Rows are points. Two turns around zero, p and q, are shown by what they do to some points. Write where each new point lands after one turn and then the other. Backwards means that the second turn is done in reverse. Each puzzle has new turns, and all numbers are rounded.

Turn p:
[-0.45 -0.54  0.66] -> [-0.76  0.59  0.00]
[ 0.36 -0.18 -0.24] -> [-0.02 -0.40  0.24]
[ 0.18 -0.09 -0.18] -> [ 0.00 -0.25  0.09]
[-0.16 -0.03 -0.12] -> [-0.05 -0.05 -0.19]
[ 0.27  0.71 -0.04] -> [0.75 0.07 0.09]
[-0.20  0.13 -0.07] -> [ 0.08  0.06 -0.23]
Turn q:
[-0.05 -0.01  0.35] -> [0.05 0.32 0.13]
[0.49 0.30 0.25] -> [-0.12  0.40 -0.47]
[-0.04 -0.40 -0.64] -> [ 0.27 -0.71 -0.04]
[-0.40  0.12  0.04] -> [-0.21 -0.01  0.36]
Where do these land?
p, then q: [-0.65  0.10 -0.17] -> [-0.25 -0.62 -0.13]
p, then q: [-0.23 -0.13  0.38] -> [-0.43  0.03  0.17]
q, then p backwards: [ 0.88  0.05 -0.21] -> [-0.74  0.28 -0.45]
q, then p: [ 0.04 -0.20 -0.08] -> [-0.05 -0.12  0.18]
p, then q: [-0.04  0.17  0.08] -> [-0.10  0.03 -0.16]

Turn p:
[ 0.35  0.79 -0.15  0.08  0.21  0.02] -> [-0.57 -0.06  0.15  0.27 -0.19  0.60]
[-0.01 -0.40  0.07  0.01  0.36 -0.06] -> [ 0.23 -0.06 -0.01  0.33  0.23 -0.28]
[-0.35 -0.03  0.12 -0.49  0.53  0.30] -> [ 0.18 -0.75  0.22  0.08  0.32 -0.04]
[ 0.26  0.33 -0.48  0.19 -0.28  0.46] -> [ 0.00  0.34  0.13 -0.21  0.02  0.75]
[ 0.07 -0.36 -0.54 -0.01 -0.05 -0.22] -> [-0.02  0.38 -0.21 -0.04  0.53 -0.07]
[-0.66 -0.18  0.36  0.18 -0.64 -0.03] -> [ 0.38 -0.07 -0.44 -0.62 -0.45 -0.32]
[ 0.18 -0.05  0.04 -0.34  0.07  0.03] -> [-0.10 -0.06  0.32 -0.01  0.16 -0.12]
[ 0.15 -0.10  0.57  0.38 -0.19 -0.50] -> [-0.09  0.28 -0.17  0.21 -0.60 -0.52]
Turn q:
[ 0.29 -0.07 -0.28 -0.33 -0.01 -0.19] -> [-0.03 -0.21  0.22 -0.25 -0.36  0.16]
[ 0.12  0.17 -0.24  0.17  0.66 -0.27] -> [-0.39 -0.35 -0.02 -0.34  0.02 -0.50]
[-0.40  0.38 -0.26  0.02 -0.36  0.72] -> [ 0.71 -0.17 -0.04  0.08  0.65  0.25]
[ 0.92 -0.14 -0.18  0.27 -0.04  0.44] -> [ 0.33 -0.39  0.59  0.49 -0.39 -0.42]
[-0.04 -0.27 -0.27  0.55 -0.09  0.01] -> [ 0.14 -0.28 -0.43  0.32 -0.16 -0.21]
[-0.25  0.09  0.75 -0.16 -0.33 -0.19] -> [-0.07  0.86 -0.05  0.04  0.09  0.21]
[-0.32  0.35  0.61 -0.14 -0.21 -0.45] -> [-0.09  0.84 -0.17 -0.33  0.10  0.06]
[-0.10 -0.18 -0.11 -0.31  0.28  0.04] -> [-0.31 -0.23  0.10 -0.07  0.09  0.24]
[-0.22 -0.33 -0.03 -0.08  0.10 -0.11] -> [-0.29 -0.08 -0.20  0.07 -0.04  0.22]
Where do these land?
q, then p: [ 0.73  0.33 -0.24 -0.05  0.11  0.27] -> [-0.05  0.16  0.27  0.12 -0.36 -0.74]
q, then p: [ 0.67  0.22 -0.07 -0.31 -0.01  0.46] -> [ 0.14  0.03  0.38  0.21 -0.57 -0.53]
q, then p: [-0.69  0.10  0.44  0.19  0.26 -0.59] -> [-0.45 -0.50 -0.44 -0.18  0.49  0.46]
p, then q backwards: [-0.34 -0.31  0.16  0.16 -0.48 -0.58] -> [-0.08  0.30  0.01  0.56  0.04 -0.64]
q, then p: [-0.09  0.23 -0.29  0.17 -0.10  0.23] -> [-0.04  0.22  0.20  0.29  0.23 -0.11]
p, then q: [ 0.45 -0.17 -0.36  0.01  0.31  0.20] -> [-0.12  0.06  0.13  0.14  0.40 -0.53]
q, then p: [-0.72 -0.04  0.13 -0.26  0.04 -0.41] -> [ 0.00 -0.46  0.00 -0.25  0.47  0.53]
p, then q: [ 0.31 -0.07  0.13  0.14  0.01  0.49] -> [ 0.19  0.32  0.34  0.27  0.01 -0.23]
p, then q backwards: [-0.32 -0.30  0.11 -0.06 -0.13 -0.07] -> [-0.01  0.31 -0.21  0.28 -0.01 -0.10]

Turn p:
[ 0.48  0.40 -0.11 -0.15  0.44 -0.02 -0.12  0.30] -> [-0.14 -0.13  0.67 -0.34  0.30  0.12 -0.08 -0.14]
[ 0.20  0.13  0.24 -0.25 -0.36 -0.39  0.53  0.07] -> [ 0.42  0.07 -0.15 -0.48 -0.15  0.02  0.43 -0.33]
[-0.40 -0.59  0.80  0.55 -0.28  0.14 -0.46 -0.19] -> [ 0.24  0.53 -0.65  0.54 -0.05 -0.46 -0.72 -0.07]
[ 0.27  0.18 -0.52 -0.43  0.07 -0.39 -0.04 -0.05] -> [-0.31 -0.19  0.46 -0.29 -0.39  0.10  0.36 -0.06]
[-0.77 -0.42  0.40  0.14 -0.42  0.12 -0.21 -0.18] -> [ 0.21  0.00 -0.79  0.50 -0.33 -0.17 -0.40  0.03]
[ 0.20  0.04 -0.47  0.18  0.29  0.02  0.39  0.26] -> [-0.35 -0.03  0.13 -0.09  0.44  0.23  0.45  0.01]
[-0.52 -0.51  0.33  0.08 -0.38  0.58 -0.23  0.37] -> [ 0.10 -0.37 -0.71  0.41  0.22 -0.52 -0.42  0.00]
[ 0.59 -0.07 -0.32 -0.14  0.34 -0.20  0.16 -0.05] -> [-0.38  0.20  0.40 -0.45  0.07 -0.02  0.31  0.09]
[ 0.28  0.31 -0.19 -0.27  0.08  0.21  0.24 -0.40] -> [ 0.18 -0.05  0.33 -0.26 -0.06  0.15  0.25  0.50]
[-0.03  0.28 -0.08  0.27 -0.39 -0.08 -0.14 -0.13] -> [ 0.28  0.07  0.16  0.42 -0.16 -0.01  0.18 -0.11]
[-0.30  0.25 -0.08  0.02  0.62  0.00 -0.12 -0.02] -> [-0.26 -0.09  0.15  0.04  0.08  0.56 -0.36  0.09]
Turn q:
[ 0.12  0.25  0.20 -0.08  0.06 -0.57  0.73 -0.32] -> [-0.75  0.26  0.07 -0.08  0.17 -0.44 -0.04 -0.47]
[ 0.29  0.34  0.18 -0.34  0.50 -0.47  0.63  0.31] -> [-0.58  0.22  0.05  0.49 -0.34 -0.66  0.14 -0.34]
[ 0.06 -0.28 -0.33 -0.38 -0.07  0.47 -0.15 -0.02] -> [ 0.57  0.15  0.19 -0.08 -0.15  0.24  0.33 -0.08]
[-0.05  0.34 -0.31  0.11  0.35  0.40 -0.29 -0.09] -> [ 0.13  0.09 -0.47 -0.16 -0.46  0.25  0.12  0.19]
[-0.25  0.19 -0.18  0.06 -0.40 -0.07 -0.21  0.09] -> [ 0.15  0.25 -0.07  0.06  0.19  0.23 -0.37  0.18]
[ 0.02 -0.03  0.13 -0.13 -0.24 -0.45 -0.48 -0.11] -> [-0.15  0.09  0.03  0.23  0.53  0.19  0.12  0.34]
[ 0.14  0.14 -0.61  0.83  0.29  0.14 -0.28  0.18] -> [ 0.10 -0.03 -0.28 -0.48 -0.53 -0.13 -0.26  0.80]
[ 0.09 -0.42  0.66 -0.07 -0.61  0.42  0.15 -0.06] -> [ 0.50 -0.52  0.14 -0.05  0.61 -0.08 -0.04 -0.53]
[-0.43 -0.52  0.26  0.01  0.12  0.13 -0.11  0.01] -> [ 0.02 -0.53  0.34  0.05 -0.03  0.41 -0.01 -0.08]
Where do these land?
p, then q backwards: [-0.37 -0.12 -0.18  0.64  0.29 -0.24 -0.49  0.32] -> [-0.53  0.38  0.42 -0.41 -0.03 -0.48  0.24  0.14]
p, then q: [ 0.11 -0.31  0.10 -0.14 -0.31  0.03  0.25  0.33] -> [-0.31  0.37  0.35 -0.11 -0.07 -0.04  0.20 -0.01]
p, then q: [ 0.17 -0.30 -0.11  0.34 -0.17 -0.17 -0.01 -0.45] -> [-0.16  0.28 -0.29  0.08  0.01 -0.21 -0.51 -0.04]
p, then q: [ 0.10 -0.05 -0.07 -0.03  0.08  0.35 -0.77  0.17] -> [-0.31 -0.48  0.09  0.22  0.32  0.23 -0.09  0.47]
p, then q: [-0.37 -0.26  0.47 -0.21  0.47 -0.27  0.30  0.16] -> [ 0.38  0.47 -0.08 -0.04 -0.23  0.57  0.36  0.04]
q, then p: [ 0.07  1.29  0.13  0.07 -0.16 -0.21  0.13 -1.11] -> [-0.49 -0.81  0.39  0.32 -0.48  1.06  0.30  0.65]
p, then q backwards: [ 0.01 -0.14 -0.19 -0.06 -0.09 -0.27  0.31 -0.33] -> [ 0.13  0.11 -0.31 -0.13  0.36  0.07 -0.15 -0.21]
q, then p backwards: [-0.17 -0.20 -0.16 -0.28 -0.19  0.53  0.30  0.17] -> [ 0.06  0.50  0.38 -0.03 -0.26 -0.35 -0.12  0.03]
p, then q: [ 0.03 -0.33 -0.22 -0.19 -0.15 -0.23 -0.20  0.36] -> [-0.32  0.10  0.33 -0.17  0.23  0.34 -0.12 -0.08]
p, then q: [ 0.18  0.20  0.18  0.04 -0.26  0.59 -0.22  0.30] -> [-0.33 -0.34  0.18  0.07  0.03 -0.31  0.36  0.41]
q, then p: [ 0.24  0.23  0.07 -0.17  0.50 -0.10  0.38  0.06] -> [ 0.18  0.14 -0.28  0.24 -0.38  0.25  0.37 -0.14]
